Each row is a point. Each copy is the shape, with its points in the same order, turned, moved and blurred by noise. Is it also mirrored, or only turned?

Shape (6 x 2)
[[ 20 -18]
 [ -4  14]
 [ 23 -53]
 [-68  66]
 [-71  15]
 [ 20 -37]]
Copy 1 (6 x 2)
[[  5 -13]
 [-26   5]
 [ 38 -14]
 [-89  59]
 [-34  73]
 [ 26 -15]]
Copy 1 is: mirrored
Copy 2 (6 x 2)
[[ 19   5]
 [-17   5]
 [ 63  -6]
 [-84 -16]
 [-54 -47]
 [ 36 -10]]
Copy 2 is: only turned

Shape (7 x 3)
[[ 23  40 -29]
 [-16 -61  -1]
 [  0 -11  75]
 [ 23 -13  61]
 [ 35  11 -54]
 [-19  -1  31]
 [-94 -27 -29]]
Copy 1 (7 x 3)
[[ 49  36 -20]
 [-43 -27 -14]
 [ 33 -70  23]
 [ 43 -60  -3]
 [ 22  47 -56]
 [  9 -13  21]
 [-62  28  44]]
Copy 1 is: only turned
Copy 2 (7 x 3)
[[-25  36   0]
 [ 41 -45  43]
 [-23 -17 106]
 [ -7   6  99]
 [  9  43 -15]
 [-29 -29  53]
 [-10 -97  -6]]
Copy 2 is: only turned
Copy 3 (7 x 3)
[[ 31  57 -36]
 [ -5 -32   0]
 [-53  29  38]
 [-29  30  43]
 [ 63  27 -27]
 [-26  20 -11]
 [-32 -40 -75]]
Copy 3 is: only turned

Shape (9 x 6)
[[-34 -13   5 -37  12   7]
 [-33  23 -51  17  -3   2]
 [ -5 -29  15   1  34  73]
 [-71  38 -13 -42  16   9]
 [-29  17 -22 -38  67  23]
 [  4 -32  -4 -30   9  20]
 [ 58 101  10  61 -54 -63]
 [ 17 -47  56  89  34  -1]
 [ 34  43 -18  54  -1 -67]]
Copy 1 (9 x 6)
[[  -9   15   -9  -28    4    6]
 [ -20    4   -5   32  -30   58]
 [  14  -24   -2  -67   19   69]
 [ -24   61   22  -12   -7   24]
 [   6   43  -17   -9   39   53]
 [  14  -17  -28  -35    8   11]
 [  61  -48   77  104  -59    4]
 [  -5 -112   43  -13   55   38]
 [  19  -52   24   96  -13   15]]
Copy 1 is: only turned
Copy 2 (9 x 6)
[[-58  17   1  -3  28  28]
 [-21 -23 -22  62  53  11]
 [-16  31 -15 -13  58  75]
 [-72  32 -12  47  40  -4]
 [-37  35  -7  28  89   5]
 [-20   5 -12 -18  34  23]
 [ 88  -7   9  82 -49 -59]
 [ 58 -11  75   5  46  86]
 [ 44 -47  23  52  15 -35]]
Copy 2 is: only turned

Shape (14 x 8)
[[   8   -4  -56   -5  -16   17   20  -22]
 [  -1  -20  -41  -12   38  -41  -35    8]
 [  16   20  -13   38   88   19   50   60]
 [  -6  -52    5   24   57   49   27   67]
 [  47  -22   13   34   19   21   69   88]
 [ -47    7  -42   -4  -17    7  -34  -34]
 [ -62  -10   48  -96   -3  -18   30   -3]
 [ -47  -45   39 -113   11   11   13   33]
 [ -31  -37   20  -67    4  -10    8    1]
 [ -19   30  -37  -35  -24  -14  -56   -4]
 [  57   -9   20   28   30   32   17    4]
 [  -8  -13   -2   64   25  -20    7   44]
 [  35    3   30   54   45   44   28   52]
 [ -13   31  -56  -14  -26    2  -56   -1]]
Copy 1 (14 x 8)
[[ -17  -13  -58  -11   -2   40   31    2]
 [ -37   23  -22   -5   30  -12  -18   22]
 [ -14   14   65   -9   50   20   77   43]
 [  -7  -37   69  -52   48   40   15   28]
 [  21  -67   50  -14   56    4   65   38]
 [ -52   12  -37    9  -34   34  -25   -8]
 [   6   17   -8  -80  -52  -69    4  -41]
 [   3   -5    8 -113  -41  -56  -10  -10]
 [   4    0  -18  -70   -7  -30  -12  -16]
 [ -27   14  -50    8  -51  -10  -29   31]
 [  53   -6    4   -1   49   44   30   11]
 [ -24  -23   51   30   46    4    7    8]
 [  31  -14   67    7   46   41   40   29]
 [ -41    9  -48   21  -43   18  -20   44]]
Copy 1 is: only turned
Copy 2 (14 x 8)
[[   2   15  -33  -23  -48   33    2  -24]
 [ -33  -47  -23   -9   -5   30   25   31]
 [  66   18  -44    1   60   12   66   12]
 [  60  -26  -34  -56   75   17   12  -15]
 [ 112    4  -52  -28   35   -8   -2   21]
 [ -54    4   18   -7  -27   38   -8  -32]
 [ -52   15   13  -74    5  -88  -10    9]
 [ -32  -11   16 -121   17  -61   -6   23]
 [ -33  -18   -6  -69   -4  -40   -9    6]
 [ -43   -6   46   -9  -44   34   -2   22]
 [  72  -33  -20  -12  -16   -3   41  -26]
 [  34  -24  -31   31   43   19   -8    5]
 [  99  -15  -12   -5   41    5   33  -19]
 [ -30    2   36   -5  -43   61    0   11]]
Copy 2 is: mirrored
Copy 3 (14 x 8)
[[ 10  -4 -62 -16  10  11 -12  -2]
 [  5 -23   2  34  51  -3 -44   7]
 [ 17  61  -1 101  16  48  39  10]
 [-17 -12   7  70   0  77  34  41]
 [ 67   2  16  70 -26  66  48  38]
 [-51  11 -27 -28   7  -7 -53 -11]
 [-28 -20  34 -52  40 -42  62  66]
 [-33 -39  48 -49  62  18  56  86]
 [-31 -41  18 -28  33  -9  32  43]
 [  0   8   7 -35  38 -20 -71  -1]
 [ 27 -10  -1  48 -12  33  33 -44]
 [ 12  12   6  81 -20   4 -21  21]
 [ 16  32  33  72 -32  62  32 -18]
 [ -3  14   3 -30  19   9 -75 -10]]
Copy 3 is: only turned
Copy 4 (14 x 8)
[[  18  -26  -44   12  -47  -20  -13    8]
 [  -1   38  -41  -28   12  -50    3   -5]
 [ -18   71 -101   48   18   37   -1   34]
 [ -80   37  -67   -3   -5   43   -4   46]
 [ -22    8  -67   34   13   66   27   89]
 [  -8    8    5    7  -53  -50   -8  -33]
 [ -10   12  -14  -50  -48   43   87  -64]
 [ -28   24  -21  -91  -58   57   71  -28]
 [ -14    5  -24  -53  -24   23   46  -33]
 [  34   35   24  -18  -43  -50    6  -13]
 [  -2    8  -34   18   23   49  -36   23]
 [ -45   26  -35   43   30  -16   18   34]
 [ -29   35  -38   49   19   66  -20   51]
 [  27   32   16    0  -53  -57  -13    7]]
Copy 4 is: only turned
